Rows are points. Two turns around zero, p and q, are shown by what they do to some points. Where does a point land after both, in the order given? Backwards means that the second turn is done in reverse. Each puzzle has new turns, and all numbers are rounded.

Turn p:
[ 0.74 -2.15  0.85] -> [ 1.25 -1.48  1.47]
[-0.71  0.77 -1.91] -> [-0.63 -0.03 -2.08]
[-3.02  0.25  0.18] -> [-2.94 -0.76 -0.05]
[ 3.60 -0.77 -0.83] -> [ 3.74  0.32 -0.39]
[-0.62  2.04  0.71] -> [-1.32  1.82  0.06]
[ 0.01 -0.14  1.00] -> [-0.09  0.13  1.00]
Turn q:
[ 0.19 -1.07 -0.07] -> [ 0.58 -0.91  0.10]
[ 0.54  0.05 -2.51] -> [ 2.12  0.98 -1.08]
[0.76 1.58 0.92] -> [-0.88  1.33  1.17]
[ 1.47  1.13 -2.50] -> [ 2.19  2.19 -0.32]
[-1.01 -2.14  2.56] -> [-1.58 -3.02  0.71]
[-1.94  0.47  1.61] -> [-2.44 -0.54 -0.58]
Where do these land?
q, then p: [-1.15  0.35  1.01] -> [-1.29 -0.84 -0.29]
p, then q: [ 0.41 -2.09  0.31] -> [ 0.55 -1.60  1.33]
q, then p: [-1.66 -0.30 -3.11] -> [ 1.74  0.00 -3.08]
p, then q: [ 1.60  2.39 -0.38] -> [0.12 2.90 0.08]
p, then q: [ 0.80 -0.35  2.17] -> [-1.52 -0.12  1.77]

Turn p:
[-2.82  0.18 -1.45  0.52] -> [-2.21  2.14  0.08 -0.93]
[-0.50  0.26 -0.45  2.50] -> [-1.55  0.83 -0.20  1.91]
[-0.14  1.56 -0.67  1.45] -> [-0.10  1.66 -0.27  1.47]
[-0.28 -1.08 -1.39  0.00] -> [-1.04 -0.11 -1.27 -0.68]
[ 1.92 -0.78  2.98 -1.58] -> [ 2.17 -2.90  1.59 -0.20]
[ 1.82 -0.13  0.98 -2.88] -> [ 2.74 -1.62  0.08 -1.56]
Turn q:
[-2.70  0.85  0.31 -1.30] -> [ 0.07  0.24 -1.70 -2.62]
[ 2.98 -0.20  0.73  1.65] -> [-0.46  0.30  2.71  2.13]
[ 3.14  1.07 -0.55  2.09] -> [0.15 1.83 2.13 2.78]
[-1.10 -0.34 -0.43 -2.39] -> [ 1.49 -1.19 -1.26 -1.41]
[-0.28 -0.77 -0.97  0.85] -> [-0.60 -0.17 -0.91  1.06]
[-2.05 -0.61  0.92 -0.91] -> [-0.65 -1.03 -0.97 -1.96]
Where do these land?
q, then p backwards: [ 1.57 -1.03  0.14 -0.19] -> [ 0.68 -0.10  1.67  0.56]
p, then q backwards: [-1.04  0.97  0.54 -0.27] -> [0.69 1.16 0.72 0.23]
p, then q: [ 0.08  1.63 -0.17  1.88] -> [-1.20  2.12  0.29  0.46]
p, then q: [ 3.54  1.47 -0.64 -0.43] -> [0.87 0.50 0.97 3.65]
p, then q backwards: [-0.80 -4.60 -0.84 -0.89] -> [-3.28 -2.72  2.25 -0.31]
q, then p: [-1.81 -0.12 -0.61 -0.46] -> [-0.07  0.63 -1.45 -1.17]
q, then p: [-1.54  1.69  1.58  0.35] -> [ 1.31  1.32  0.99 -1.84]

Turn p:
[ 0.09 -0.33  2.18 -1.24  0.77  0.31  1.13  1.07] -> [-0.21  0.50  0.32  1.32  2.26  0.55  0.51  1.31]
[-0.19  0.88  2.58 -0.67  3.03 -1.96 -0.42  0.39] -> [-0.04  2.82  1.54  2.02  2.12 -0.03 -1.41 -0.61]
[-1.21  0.32 -0.10 -1.32  1.65  1.10 -0.48 -1.89] -> [-0.76 -0.74  0.42 -0.63  1.76  0.87 -0.78 -2.21]
[-0.59  3.26 -0.51  0.56  0.42  2.61 -1.56 -0.16] -> [-2.74 -1.08 -0.62  1.21 -1.50  1.96 -1.20 -1.72]
[-0.59  0.87 -1.11 -1.01 -2.03  0.48 -3.31 -0.71] -> [-1.13 -0.67  2.05 -1.77 -2.43  1.76  0.32 -1.00]
[-1.68 -0.79 -2.07  1.29 -1.62  1.27 -0.13  0.43] -> [-1.54 -1.63 -1.00 -1.99 -1.46 -1.16  0.18  0.56]
[ 3.00 -2.01 -1.00  1.20 -1.64 -0.50  0.77  0.34] -> [ 3.16 -1.21 -0.57  0.05 -1.63 -0.99  0.76  1.77]
[ 2.19 -0.18  0.45 -1.54  0.41 -3.42  4.89  0.44] -> [ 3.87  3.32 -2.76  0.42  2.31  0.11  1.52  1.41]
[-0.80 -0.08 -0.82  0.44  0.91  0.67 -1.58  0.78] -> [-1.18 -0.53  0.63 -0.42 -0.52 -0.17 -1.83  0.10]
[-0.22 -1.94  0.39  2.29 -1.91 -0.57  0.68 -0.70] -> [ 0.60 -0.77 -0.01 -0.22 -0.91 -2.91  1.93  0.37]
Turn q:
[-1.22  0.33  1.98  1.66  1.65  0.90  2.28 -0.34] -> [ 0.04 -0.41  2.24 -0.14  1.74 -2.26  1.55  1.18]
[ 0.04  0.97 -2.08 -1.44 -1.17  2.86 -0.91  0.26] -> [-2.36  0.66  0.30  0.08 -1.85  2.11  1.15 -1.58]
[ 1.18 -1.13  1.45  0.85  4.53 -3.03  0.43  0.89] -> [ 3.02 -1.01 -1.68  1.40  3.29 -0.41  0.61  3.14]
[-1.65 -0.93  1.24 -1.02  1.66 -2.27 -0.36 -0.24] -> [ 0.90 -1.01 -1.72  0.74  2.52 -1.37 -0.47 -0.69]
[ 0.55  0.24 -0.21 -0.10 -1.19  0.62 -2.15 -0.16] -> [ 0.24 -0.02  0.21 -0.81 -0.72  1.86 -0.69 -1.29]
[ 0.85  2.24 -0.16 -0.73 -2.80  1.20 -0.56 -0.14] -> [-0.29  1.71  1.65  0.30 -2.25  1.02 -0.72 -1.86]
[-0.04 -2.17  1.34  2.12  1.85 -0.63  0.29 -0.28] -> [ 1.21 -1.36 -0.15 -1.68  1.96 -0.87  0.31  2.03]
[ 0.01  1.16 -2.37 -0.28 -1.77  0.20  0.02 -1.64] -> [-0.59 -0.57 -0.10  0.34 -3.26 -0.12 -0.04 -1.20]
[ 1.96 -2.21 -0.01 -2.77 -0.25 -1.63 -0.18 -0.15] -> [ 1.12  2.01 -3.68 -0.47 -0.01  0.14 -0.34 -0.16]
[-1.67  1.49 -1.18  1.73 -2.49  1.79  1.13  1.80] -> [-3.27  0.00  2.92  0.23 -1.40 -0.08 -1.36  0.44]
Where do these land?
q, then p backwards: [-0.14 -1.32 -0.12  0.47  1.83  1.79 -0.64 -1.04] -> [-0.69 -0.92 -0.07 -1.43 -1.94  1.01  0.97 -0.95]
p, then q: [ 1.17  1.06 -2.11  0.89 -0.02 -0.54 -2.42 -2.72] -> [ 1.68  0.91 -0.35 -2.56 -2.23 -0.28 -0.19 -2.42]
p, then q: [-0.41 -3.90 -1.02  1.03  0.52 -1.01  0.49  0.14] -> [ 1.83  1.09 -2.89  1.43  1.17  0.57 -1.42  0.62]
p, then q: [-0.63 -0.08  2.46  1.32 -1.26 -0.77  2.09 -0.85] -> [ 0.46 -0.68  0.40  1.64 -0.72 -2.58 -0.08  2.19]
q, then p: [ 0.99 -0.57 -0.18 -1.45 -0.30  1.15 -0.85  1.02] -> [-1.34 -0.84 -1.26 -0.12  0.06  1.28 -0.23 -0.90]
p, then q backwards: [-0.06  1.63  2.48 -3.85  1.95 -0.54  1.56 -2.15] -> [ 0.07  0.87  3.10 -2.71  2.00  1.45 -2.67  1.96]
p, then q backwards: [-0.90 -1.52 -1.78  0.46 -0.50  1.52  0.74  1.26] -> [-0.71 -2.50 -1.22  1.52  0.24 -0.63  0.39 -0.18]
q, then p: [ 0.74  2.41  0.97  2.20 -0.97 -0.89  1.49  1.41] -> [-0.84  1.10  2.00  2.91 -1.33 -0.49  0.41  1.23]
p, then q: [-0.76  2.28 -0.69 -1.08 -1.25 -0.70 -2.47  2.94] -> [-2.51  1.15  2.72  0.27  0.51  0.76 -1.19 -2.62]
